Every row gives one point. Each copy is the shape, with its points in the same order, turned, moved and blurred by noise. Is it also mirrored, or only turned?

Shape (6 x 2)
[[ 41 -42]
 [ 33  41]
 [ -6 -38]
 [-11   2]
 [ 12 -26]
 [ 15  46]]
Copy 1 (6 x 2)
[[ 62  18]
 [-21  41]
 [ 39 -23]
 [ -1 -14]
 [ 36  -5]
 [-30  27]]
Copy 1 is: only turned
Copy 2 (6 x 2)
[[-61 -33]
 [ 27 -40]
 [-49   8]
 [ -5  10]
 [-37  -6]
 [ 34 -24]]
Copy 2 is: only turned
Copy 3 (6 x 2)
[[-18 -58]
 [ 56 -22]
 [-34 -13]
 [  1   7]
 [-14 -21]
 [ 53   3]]
Copy 3 is: only turned
Copy 4 (6 x 2)
[[-35 -50]
 [ 50 -30]
 [-35  -5]
 [ 10  10]
 [-16 -13]
 [ 55 -18]]
Copy 4 is: only turned

Shape (7 x 2)
[[-61 -59]
 [ -3 -32]
 [ 23  24]
 [  5 -33]
 [ 20   7]
 [-25   9]
 [ 19  -8]]
Copy 1 (7 x 2)
[[ 35 -91]
 [ 44 -29]
 [ 11  19]
 [ 46 -22]
 [ 23  11]
 [  0 -29]
 [ 29   0]]
Copy 1 is: only turned
Copy 2 (7 x 2)
[[ 13  93]
 [ 19  21]
 [-16 -20]
 [ 22  24]
 [ -1 -11]
 [-33  24]
 [ 11  -2]]
Copy 2 is: mirrored
Copy 3 (7 x 2)
[[-85  24]
 [-22  -9]
 [ 39  10]
 [-27  -9]
 [ 15  -5]
 [ -3  43]
 [  8  -6]]
Copy 3 is: only turned
Copy 4 (7 x 2)
[[-64 -59]
 [  2 -37]
 [ 28  19]
 [  3 -43]
 [ 24   6]
 [-22  12]
 [ 25 -13]]
Copy 4 is: only turned

Shape (7 x 3)
[[-47 -16  30]
 [ -1  50   8]
 [-19  49 -30]
 [ 20 -22  36]
 [ 22 -16 -50]
 [ 18  -3  19]
 [-66 -20   0]]
Copy 1 (7 x 3)
[[-47   2  -4]
 [ 20  38  25]
 [ 36  42  -9]
 [-15 -32  33]
 [ 44 -38 -25]
 [ -1 -14  34]
 [-39  12 -43]]
Copy 1 is: only turned
Copy 2 (7 x 3)
[[ 61  11 -22]
 [-20  42 -29]
 [-24  17 -66]
 [ 17   2  31]
 [-26 -49 -16]
 [  7   2   7]
 [ 58  10 -53]]
Copy 2 is: mirrored

Shape (9 x 4)
[[ 23 -39  54 -13]
 [ 43  10 -27  17]
 [ 14 -26 -32  45]
 [ 39  58 -29 -33]
 [-12 -21   6 -46]
 [-38  44  36 -24]
 [-48  -9  -4   4]
 [-10 -38  18  36]
 [ 32  13  -5  -4]]
Copy 1 (9 x 4)
[[ 64 -21 -47   8]
 [  8  42   0 -32]
 [-21  39 -49 -23]
 [  7  18  60 -18]
 [ 10 -50 -10   4]
 [ 13 -14  25  67]
 [-29 -17 -33  35]
 [ 10   9 -62  13]
 [ 18  15   9 -15]]
Copy 1 is: only turned
Copy 2 (9 x 4)
[[ -3  49  18 -66]
 [ 39  13 -33  -5]
 [-20  17 -43  -6]
 [ 79 -22   3 -12]
 [  4 -10  32 -57]
 [ 16   8  83  -4]
 [-36 -10  30   0]
 [-39  43  -5  -6]
 [ 36   4  -3 -17]]
Copy 2 is: mirrored
Copy 3 (9 x 4)
[[-70 -40  20  -8]
 [ 28 -27  10  11]
 [ 21   1  50   8]
 [ 35 -34 -58 -11]
 [-36 -11  -4 -58]
 [-46  28 -56 -13]
 [-23  43  10 -31]
 [-35  11  49   6]
 [  4 -28 -10  -1]]
Copy 3 is: mirrored

Shape (9 x 6)
[[ 15 -10 -54  -6  19 -53]
 [-35 -50  31   7 -52  35]
 [ 29 -26  -7   9  39 -24]
 [-45  -8  23  68 -29  -6]
 [-17 -44 -16 -13  41 -22]
 [-12  57  20  26 -10 -44]
 [-13  20  23  76 -19  54]
 [-20  15  12 -10   3 -26]
 [-31  -5 -37  -3  23 -28]]
Copy 1 (9 x 6)
[[ 16 -39   3 -28  34 -45]
 [-27   8 -16 -19 -68  47]
 [ 39 -13   5   7  -7 -43]
 [-65  27  13  15 -20  10]
 [ 26   8  -3 -39 -15 -43]
 [-17   9  60  13  42  17]
 [-39  37 -23  59  -7  42]
 [  8   9  35 -19  12   9]
 [  1   8  -2 -42  26 -32]]
Copy 1 is: mirrored
Copy 2 (9 x 6)
[[-25  51  -5 -57 -39 -16]
 [-53 -28 -40  60   4  16]
 [-21   7  18 -30 -15 -40]
 [-18  41 -34  74  13 -20]
 [-56  23  24 -22  -4  -6]
 [ 45  57  -5  31 -40  -5]
 [ 32   2 -51  55  51 -19]
 [  2  34  10  18 -33  10]
 [-29  58   8 -23  -8   9]]
Copy 2 is: only turned

Shape (10 x 6)
[[-14  -7 -12  32  11  10]
 [-41 -47 -22  46 -22   5]
 [  3   9 -84  -5   2 -19]
 [-42  -6 -52 -13  13  -2]
 [  4  22 -42 -13  -3 -45]
 [-67 -17 -22 -28  -5 -17]
 [  4  39 -12  84 -44 -23]
 [ 56 -18  -1  13 -14  28]
 [-31   4   6  43  -9   3]
 [-28   1  42  11 -48  52]]
Copy 1 (10 x 6)
[[ 18 -22 -14   1   3 -28]
 [ -9 -46 -33 -46   9 -47]
 [ 49  14 -74   0 -45 -23]
 [ 37 -22 -42 -20 -38   6]
 [ 26  34 -35  -5 -56 -21]
 [  3 -22 -20 -48 -46  18]
 [-40   4 -32  46 -10 -80]
 [ 33  38 -29  -4  54 -31]
 [-14 -23 -10   6   2 -27]
 [-45 -14 -14  -2  50  18]]
Copy 1 is: mirrored
Copy 2 (10 x 6)
[[-24 -13  35  26  -4   6]
 [-30 -31  15  57 -42  18]
 [-71 -11 -35  13  36  26]
 [-53  -7  -8   3 -12  55]
 [-49  -6 -28 -18  14  -5]
 [-34  -1 -14  -9 -52  51]
 [-72   0  27  33  -6 -74]
 [ 20   6   6  51  39 -11]
 [-24  -6  41  23 -30 -15]
 [ 13  52  42  47 -48  -4]]
Copy 2 is: only turned
Copy 3 (10 x 6)
[[-15 -16   1  -3 -21  16]
 [ -5  -5  11  47 -43  33]
 [ 52 -20 -41   2  29  45]
 [  1   4 -37   9   8  65]
 [ 41   0 -51  -2  26   3]
 [-14  30 -46  41   0  41]
 [ 59   2  19 -23 -58 -25]
 [ -3 -31  49  -5  41  -8]
 [ -7  17   6  -6 -41   3]
 [-37  56  49  -5  -9   3]]
Copy 3 is: mirrored
Copy 4 (10 x 6)
[[-11 -33  17  20   0 -22]
 [ 29 -52  59  17 -11   3]
 [-31  -9  26 -61  20 -48]
 [-24  -2  57 -20  19 -20]
 [-31  10  -4 -44 -13 -20]
 [ -6  15  74 -15  -3  24]
 [-22 -79 -33  -8 -28  11]
 [ 43 -22 -27  16  16 -49]
 [ -8 -41  12  26  -4   4]
 [ 44 -19  13  49  44  39]]
Copy 4 is: only turned

Shape (14 x 8)
[[  9   2   8  32 -19 -49 -25  37]
 [-41  17 -51  19  39 -31  16 -33]
 [ 14 -25  45 -30  19  -4 -24  -8]
 [-41 -24  40  -8 -20 -31  58  25]
 [ 10 -19   2  10  42  44  65  -3]
 [ 49  34  -4 -20 -39  10   1   7]
 [ 10 -17  31  25 -11 -15  15  30]
 [-16   3  25  16  23  15  46   0]
 [ 29   4 -32 -12   0  37  11 -59]
 [ 56 -44 -24 -25  30 -48  58  23]
 [-18 -36 -24  18   1 -50  26 -58]
 [ 57  -5 -56  10  -2  -8 -24   3]
 [-15  23  42 -48  45  22  13 -49]
 [-36  36   3 -51  -7  32  -2  -2]]
Copy 1 (14 x 8)
[[-44  11 -13 -49  -3 -31   7  -6]
 [-28  25  14  55 -27 -34 -25 -58]
 [ 35 -29  -3  -6 -17 -34  10  29]
 [-44 -38 -37  30  49 -35  -2  18]
 [ 14 -17  50  54  43  19   1  -3]
 [ 23  65 -22  -6  22  -4  29  23]
 [-25 -14   2 -21  32 -12   5  17]
 [  0  -9  30  36  48 -33  -5  -2]
 [ 51  48   9  43  -6   8 -28   6]
 [-42 -17   8  41 -20  45  54  22]
 [-39   3  -8  51 -36  -8 -54   2]
 [ -1  48   3 -18 -36  37  14 -12]
 [ 62  -7  13  59  -1 -67   6  14]
 [ 48  20 -43  35  34 -52  11 -26]]
Copy 1 is: mirrored
Copy 2 (14 x 8)
[[ 14 -17 -38  18   8 -23   5 -41]
 [ 27  19 -48   7   4  80  -6  26]
 [ 45  -9  45 -29 -18   3 -20 -14]
 [ 14 -23 -20 -21 -82  22  45 -13]
 [  6 -25  51  14  -5  67  54  22]
 [  0  24  20  70 -25 -20  -3   3]
 [  0 -50   2  -1 -11  -5  24 -15]
 [  3 -19  17  12 -26  71  27  -1]
 [  6  16  31  33  11  29 -19  63]
 [ 84   5   1  12  -3  -1  74  27]
 [ 50 -31 -49 -15 -10  43 -14  58]
 [ 19  22  -3  45  54 -26   3  33]
 [ 40  15  71   9 -41  62 -29   0]
 [-24  58  33  -1 -49  35 -16   0]]
Copy 2 is: only turned
Copy 3 (14 x 8)
[[ 12  59 -13  -7  30 -28   8   3]
 [  9 -26 -27  22   3 -15  13 -82]
 [-30  30  55  18   0  -3 -26   0]
 [-17  14 -47  36  25   9 -65  12]
 [  4 -70  20  31  18  12 -17  14]
 [  6  30  10  62 -10 -14  44  38]
 [ 10  27  -3   9  36  -5 -20  27]
 [ 13 -30   3  38  20 -12 -38   2]
 [ 17 -26  34  58 -31  26  37 -16]
 [-67 -16  -8  15  63  31  34  10]
 [  9   9 -17  22  22  51  -2 -69]
 [  3  14  13  -2   1   4  78   0]
 [-24 -20  56  81 -19 -18 -41 -33]
 [-14  -3  -1  63 -62 -40 -16  -3]]
Copy 3 is: mirrored

Shape (12 x 9)
[[-31   1 -32 -29  -9  28   1  31  22]
 [ 87  -8 -21  10  19  -9  -8 -67  21]
 [-69 -44  -1  -4 -24 -14 -23  29 -17]
 [-48 -58 -12  -2 -13 -34  18  48 -49]
 [ 38  28 -52  27  -2 -42  33  26 -21]
 [-86   2 -19  57 -25 -16  17 -19  53]
 [-20  43  16  -4 -10  13  34   7 -24]
 [-23 -28 -16   1  43  30  21 -12  19]
 [ -2 -15  33  82 -33  29 -15 -32 -13]
 [-12   6 -36   5  -7  27  24 -13 -36]
 [ 11  -4 -46 -51  18  14  23 -28   8]
 [-23  36  -7  30   2   1 -22  -2 -30]]
Copy 1 (12 x 9)
[[-18 -26 -26   4  25  31  23  -9  45]
 [ 32  20 -12   9 -42  48 -65 -13 -60]
 [-26 -24 -51 -27   4 -24  66   9  13]
 [-49  -6 -48 -18  23  -6  87  -1 -30]
 [ 14  29  11  49  35  31  32  -9 -53]
 [ 55 -56  17 -32  -3 -39  58 -32  17]
 [-31  27  23  20 -10  -6  33 -42  28]
 [-26 -50   1 -22   6  16  -8 -42  -7]
 [-10 -33  20  12 -81 -42  16  17 -26]
 [-25 -13 -17  38 -15   7  22 -49 -12]
 [ -8   0 -33   1   2  55 -14 -61   1]
 [-12   2  -8  34  -4 -40  10 -11   5]]
Copy 1 is: only turned
Copy 2 (12 x 9)
[[-14  -8 -33   6 -42  31  19   2 -10]
 [ 72   5  42  -3  30 -26 -33   3  32]
 [-65 -34 -40 -37  -1   2   0 -28 -47]
 [-42 -19 -56 -56 -20 -37   0 -17 -73]
 [ 10  16  -5  15 -29 -82   6  33 -26]
 [-53 -13 -41  25  35 -16  68 -50  20]
 [-32  44  -5   9 -49 -17   1 -35  -6]
 [ 15  31 -43 -12  19  26   6 -17  -4]
 [-14  -2  21  44  49 -25 -23 -81 -29]
 [  0  13 -42  18 -27 -23 -29 -29  -6]
 [ 34   7 -26 -26 -37  11 -17   2  36]
 [-49  22  -1  29   3 -25 -30 -10  -5]]
Copy 2 is: only turned
Copy 3 (12 x 9)
[[-21  -8 -45 -25  -5  -1  47 -35  -6]
 [ 61   2   0  65 -65  40  -3  -3  43]
 [-43 -30  20  -7  18 -35   6 -63 -41]
 [  3   5  28   7  32 -45  11 -61 -64]
 [ 43  33 -36  56  12 -44  18  21  -1]
 [-33  23  27  -3   3 -60  59 -60  71]
 [-27  37   6 -12  -5 -14  26  32 -13]
 [ -7  39   1  -6 -14  37  24 -61  10]
 [ -5  22  44 -11 -62 -56 -52 -15  34]
 [ -6  36 -13  15 -42 -27  31  -7 -24]
 [ 16   5 -25  26 -32  46  61 -17 -16]
 [-48  30 -16  26 -16 -27 -10   0   4]]
Copy 3 is: mirrored
Copy 4 (12 x 9)
[[ 17 -26  28 -47  -8  -6 -12  26  24]
 [-55 -17 -51  22 -55  11 -39 -60  -3]
 [ 17 -10  59  -4  20 -53   0  46 -28]
 [ 17  -7   9  -4  69 -61  -5  45 -30]
 [ -8  45 -68 -10  13  -8 -17  15  18]
 [-13   2  22   6 -57 -37  59  76  13]
 [ 12  18   0 -29  18  29  43  -2   2]
 [-44 -51  11 -29   1 -20  21   0  13]
 [-59  11  31  52 -17  35  19  31 -42]
 [-14  -8 -18 -43   6  17  10  20 -31]
 [  1 -48 -31 -55 -17 -15  -6 -28  -5]
 [-25  47  24 -30  -8  -1  13   7 -25]]
Copy 4 is: only turned

Shape (13 x 9)
[[ 34  -7 -12   2  23 -20 -32 -25 -46]
 [-25 -32   1   2   4  48  61 -35  15]
 [-55  13  -2  19  -2  50  -4  -7  34]
 [  6 -24 -59  37  25 -48 -47   8 -15]
 [-45 -27  25 -55  24  13   7  25 -35]
 [ 18 -32  22  19 -19 -31 -27  47 -35]
 [-43 -14  42 -23  24   7  31  -1  40]
 [-37 -37  56 -63 -15   8  -9  -4  21]
 [ 26 -31 -38  33 -23 -35 -20 -19 -53]
 [-56 -33  19 -15 -10  -1  40 -19  18]
 [ 12  -5 -50 -26 -43 -25  28   5   8]
 [-13   0  22 -31  54  27  25   2  25]
 [-20 -51  -4 -17  37  69  24 -17  40]]
Copy 1 (13 x 9)
[[ 27  22   0 -19  32 -30  46 -44   5]
 [-24 -69   4  26  23   6   6  16  15]
 [-52 -20 -16   2 -15 -17 -36   9  24]
 [ -5  78   0  14  62 -29  20 -20  38]
 [ -8 -15  22   2 -28 -46  68  46  15]
 [ 55  55  26  -9  27 -39  10  33   5]
 [-58 -41  14 -13  10 -16  20  52 -16]
 [-24 -36   4  -7  -5 -71  37  43 -41]
 [ 52  23   8  13  67 -44   9 -31  33]
 [-39 -49  15   4  25 -38  11  49  17]
 [ -5 -13  69  36  48 -53  -1 -16   4]
 [-53 -22  19 -11 -14  14  45  12 -15]
 [-47 -43 -32  47  -5  15  23  22  -9]]
Copy 1 is: mirrored
Copy 2 (13 x 9)
[[-45 -52   4  -9 -33  23 -16   3 -18]
 [ 14  16  29  53 -40 -34  33 -48 -27]
 [ 41  41 -14  38   3   2  -1 -25 -10]
 [-40  -2 -15 -17 -52  28 -12  67  -1]
 [-12 -34 -25   5  28 -39  59 -15 -19]
 [-75  -5  13 -15  16   9  15  15  35]
 [ 26  25   6 -13  -2 -17  61 -46 -19]
 [ -7   2   5   9  40  18  84 -43 -30]
 [-80 -15  25  17 -34  16 -22  37 -16]
 [ -5  40  18  16  -5 -24  55 -27 -45]
 [ -5  -3  74  15  -2  -3  15  46 -31]
 [ 41 -19   2 -10 -20 -18  44 -42  -3]
 [ 40  -1  -5  57 -46  -7  66 -41  -4]]
Copy 2 is: only turned
Copy 3 (13 x 9)
[[ -9  25 -12  45   0  -8  14  49  18]
 [ 90 -13  16 -12  28  23  -9  -9  25]
 [ 33 -36   0 -21  -1  51 -24 -17 -39]
 [-13  10 -32   1  -7 -50 -15  66 -38]
 [  9 -46  19  14  13 -34  57 -31   5]
 [-21   0 -53  15 -25 -55   3 -12  16]
 [ 32  -5  22  -8  49   5   6 -58 -15]
 [ 14 -18 -25  13  65   7  38 -58   6]
 [ 20  21 -60  21 -30 -37   4  58   7]
 [ 77  -2   0 -10  42  -3  24 -32 -19]
 [ 23  26 -41 -53   1  -2  45  22   5]
 [ 10  -6  59 -13  39  13  -2 -26  13]
 [ 48 -46  33 -27  65  16 -33  -8  27]]
Copy 3 is: mirrored
